Every row gives one point. Before rounding, the points of a table are all equally far from one centre. They may lie mostly on one side of it. Where is the centre, to within rounding?

Points, 7 rows:
[[-24 -29 -19]
 [-19 -27  -5]
 [-17 -28 -18]
 [-53  -9 -11]
 [-34 -27  -8]
 [-51  -2 -31]
 [-46  21 -26]]
Centre: [-25   2 -16]

Points, 10 rows:
[[-11 -12   2 -27 -19  58]
 [ 14  -6  36 -46 -16  17]
 [ -8  13  32 -37 -12  51]
 [-24 -21   3 -47 -21  43]
 [-16 -15 -28 -13  -8  39]
 [-21  10  11  -6 -37  60]
 [-25   5 -10   6 -16  56]
 [-10 -15  18  12 -19  55]
 [  2  -4 -26 -11 -46  19]
 [ -9 -11 -17 -12 -32  49]]
Centre: [-21   1  14 -12 -17  10]

Points (16 x 9):
[[-17  15 -27  15 -48   3  24  36  -9]
 [ 21  29 -23  24 -29  27  -7  50  10]
 [ 19   3 -30  40 -33  35  10  40  16]
 [ 19   5  -6  53 -30  43   5  19 -32]
 [ -3  24 -21  45 -38  15   9  49  15]
 [ -2  -5 -22  18 -43   5  43  34   3]
 [ -7  -1 -11  42 -18  11  20  55 -11]
 [ 34  -7 -33  23 -37   8  25  43   7]
 [ 29 -11 -32  29 -26  15  16  49  12]
 [  9   3 -45  13  -9 -22  20  38  22]
 [  5   9  -3  33 -31  26  41  36 -12]
 [ 15  21 -22  56 -28  23  21  41  -1]
 [-14  28 -37  40 -19  27  23  20  -9]
 [ 20  11 -20  46 -27   8  37  35 -25]
 [ -4   8 -15  56 -11   1  13  51 -19]
 [ 18   6  -5  17 -26  12  19  60   8]]
Centre: [ 11   4  -4  26 -18  -5  -5  -2   2]

Points (18 x 11):
[[ -1 -19   0 -42   6 -33  -1  10 -15 -30  40]
 [ 13 -14 -17 -26 -29 -32  31  15 -23   8  49]
 [  4 -27 -26 -12  -4  -9  35  16   5 -21  24]
 [ 18 -26 -17 -14   8 -25  49  -3 -19   2  20]
 [ 18  -7   3   0  -4 -14  16  -1 -37 -44  30]
 [ 22 -23 -12  -7  -7 -24  29   8 -34  -5  13]
 [  7 -12  31 -11  -9  10  -1  14 -15  -2  39]
 [ 13 -18   9 -25   0   7  19  24 -31 -23   6]
 [  1 -32 -10 -34  -2 -18  40  15 -22 -34  46]
 [  0  19  -5   1 -45   7  28  21 -34  -6  30]
 [ 14 -24  17 -20  -5 -27  51   7  15 -23  -1]
 [-25   6   4 -41   2 -31 -17  16 -17  -4  50]
 [  6  14  -4 -60 -10  -8  17   7  10 -22  21]
 [  8  -3  19  -5 -20 -39   4   5   4 -47  21]
 [ 34  -3  10 -15   6 -29  15  14 -10 -35  59]
 [  9  21  21  22  10  -2   5  18   6 -18   3]
 [ 24  22  -2  11 -11 -20  14 -14 -23 -31  35]
 [  2 -15 -10 -13 -12  -4  34 -15 -41 -17  17]]
Centre: [-12  17  15 -14   2 -26  38  18 -13 -10  30]

Points, 18 rows:
[[  0  23  27  13 -13   7  18  32 -28  23  16 -34 -53 -10]
 [  1 -17  17   9 -11  25 -16  56 -11  44  38 -12 -40  -8]
 [ -6 -28  29  -9  40  22  10  42  -9  33   9 -31  12 -30]
 [ 21   6 -14   1   6  43  16  55 -23  17  28 -42  -6   1]
 [ 25 -34  16 -22 -10  32  12  19   4  29  32 -18 -48 -21]
 [  5   3  -3  -8 -17  18   3  41 -20  26  22 -16 -49 -50]
 [  7  22   4   7 -29  31  23  11 -15  11  49 -42  -2  -1]
 [ 16 -19 -36   4  16  39  -2  57 -25  21  22 -33  -5 -22]
 [ 40  -2 -10   4  -5  43  19  13 -26  30  33 -19 -43 -13]
 [ -1  -2  14  12  11  30  14  49 -13  55  25  -2 -29  13]
 [  3  27  16  -2  16  30   8  36   2  41  17  -8 -18 -28]
 [ 23  10 -24   2  15  15  24  46 -60  13   7 -16 -30 -18]
 [  4 -12  25 -16  -2  46 -10  29 -42  42   7 -41 -31 -29]
 [ -3 -15   5   1 -24  34  21  25   1  39  18 -46 -43  -9]
 [ 24  -8  20 -28  -7  28  28  13 -21  39  37 -34 -38  -7]
 [-21  -5 -21  -1 -17  46   0  28 -23  34  30 -53 -24 -11]
 [-15  -1   9 -31  -8  34  39   9  10  19   6 -38 -25   0]
 [  6  25  -3  10  -2  49  13  39 -47  15  14 -21 -37  -4]]
Centre: [  0 -16   2  -2   1   6  -6   9 -24   7  10 -12  -9  -1]

Points:
[[-43  42  16   6 -47 -19 -16 -18   9 -14   5 -15  12  12  35 -26 -47  25
  -16   3]
 [-36  -4  22  -5  -8 -30 -26 -33   9   2   5   3   5  18   2 -37 -16  14
  -52 -11]
 [  6   6   8  10 -40 -15   6 -28  20   4 -40  -9  28  25  24 -21 -22  22
  -43  17]
 [-30   5  23 -15 -41 -33  -1 -41 -23  -5  -1  -2  -7  33  22 -16 -35  39
  -48  -6]
 [-24  26  -3   6 -19 -54  -4  -4  13  -4  14  -7  25  -1  28 -40 -36  12
  -40  -2]
 [-33  15   9 -16 -24 -32 -11 -31   6  -4 -11 -23  28 -13  23 -35 -26  23
  -60  -4]
 [  5  -3  38 -19 -22 -25 -11 -15  17  16   4 -14   2  18  27 -17 -23   5
  -53  -4]
 [ -8  27   4  -2 -37 -18  -3 -37  21  -5   9   9  17   6  34 -24 -21  16
  -57 -21]
 [-37   4  -4   1 -30 -20 -22 -40  16 -12  -4 -23  21  15  49 -28 -30  23
  -36 -10]
 [ -9   7  25  -8 -38 -13 -15 -28   6  -4  -7   7  16  25  29 -11 -48  14
  -40 -24]
 [-43   6  12  -4 -47  -9 -15 -25   7  21 -14   1  10  -4  30 -50 -12  29
  -28 -22]
 [-25   9  29   0 -13  -4  -9 -27  18  21  22  -5   4 -21  22 -19 -24  31
  -57 -12]
 [-37  30  32 -37 -12 -26   3 -19  11  -1  -6 -18  12  18  29   2 -40  20
  -28  -6]
 [-10  16  16 -15 -30 -19  -5 -23   9 -16  -2 -24  27  -6  16 -50 -36   2
  -28  -2]
 [-25   2  50  -7  -7  -9  15 -17   1  28  -2 -15  20   2 -11  12 -13  24
  -33   7]
 [-44   3  16 -24 -34  -7 -14  -5  22 -12  -7  11  19  12  31  -9 -30  27
  -46 -23]
 [-15  38  12  12 -45 -24  -9 -34  -3  -7  -5 -26  23   4   7 -18 -54  28
  -14  10]
 [-43  11   7 -10 -34  -7   3 -25  28  18  -9   6  40 -24  39  -8 -12  16
  -34   0]
 [-21  17   8 -19 -18 -12   2 -27  23  19  13 -34  10   0  23 -34 -13   3
  -60  -6]
 [-16  21  -4 -14 -32 -10 -11 -23  13   0   7   2   6  11  18 -39 -48  53
  -53   0]
 [-18 -10  18   2 -33 -17 -12 -40  23 -16  11  11  -7  10   5 -32 -30  36
  -42   2]
 [-17  28  32  -5  -8  -5 -31 -40  19  -9   4   7  20   6  17 -28  -8  18
  -42  -5]
 [  8  19 -24 -26 -20 -41  14  -7   3 -18  -9 -16  21   7  -3 -30 -21  34
  -29  -7]
 [-60  18  19 -12 -38 -28 -28 -37  19  -6  -1  -9  15  -3  11 -10 -20  19
  -35  23]
 [-25  -4  12  -4 -32 -19  -8 -24  30  -9 -19   0  17  11   7   5 -42  12
  -56 -10]
 [-25  20  -2 -15 -37 -31 -16 -44  35   7 -12  -6  21  18  27   5 -26   6
  -23   1]]
Centre: [-20  12  -4   1 -20  -8  -3  -7 -12   1  -3  -5  -3   4  19  -6  -9  17
 -24  11]
